Each point is reached from the start by the listed moves, each made once or not at all, plus a little noise. Is the number of moves made odd or even? Then give how often each move was made.

Moves:
(1): [ 43   0 -18]
(2): [ -8  79 -11]
(3): [31 11 67]
Start: [ 4  4 15]
Points:
[33 16 83] -> odd (0, 0, 1)
[-3 83  5] -> odd (0, 1, 0)
[46  4  0] -> odd (1, 0, 0)

Moves:
(1): [ 68 -10  12 -22   5   2 -12   0  -4   3]
(2): [  4  43   5   1   7  18 -12  -3  -2  12]
(3): [ -6 -11  55  -4   1  10   3   0  29  11]
(4): [ 8 -4  2 62 16  9 -1  1  9 13]
(5): [ -8   8  10 -12  61 -10  29 -28 -35   6]
(6): [  4  -9 -12  -2  -1  67  28  -3 -24   1]
(7): [ 11  18   9   0 -24  -5  47 -31   7   3]
(8): [  6  16   5   6  18 -23  20  51   5 -12]
(9): [  1   0 -18 -11  28  15   7 -14  63 -16]
Start: [  2 -15  20 -34 -28  45  -9   5 -13  -5]
Points:
[  3  -8  63 -44  20  44  19  45  82 -20] -> odd (0, 0, 1, 0, 0, 0, 0, 1, 1)
[ 62 -14 102 -66  60  25  30  31 -14   3] -> even (1, 0, 1, 0, 1, 0, 0, 1, 0)
[ 97  41  17 -64   5 121  67   4  31 -12] -> even (1, 1, 0, 0, 0, 1, 1, 1, 1)
[15 28 69 19 42 78 10 39 88  4] -> odd (0, 1, 1, 1, 0, 0, 0, 1, 1)
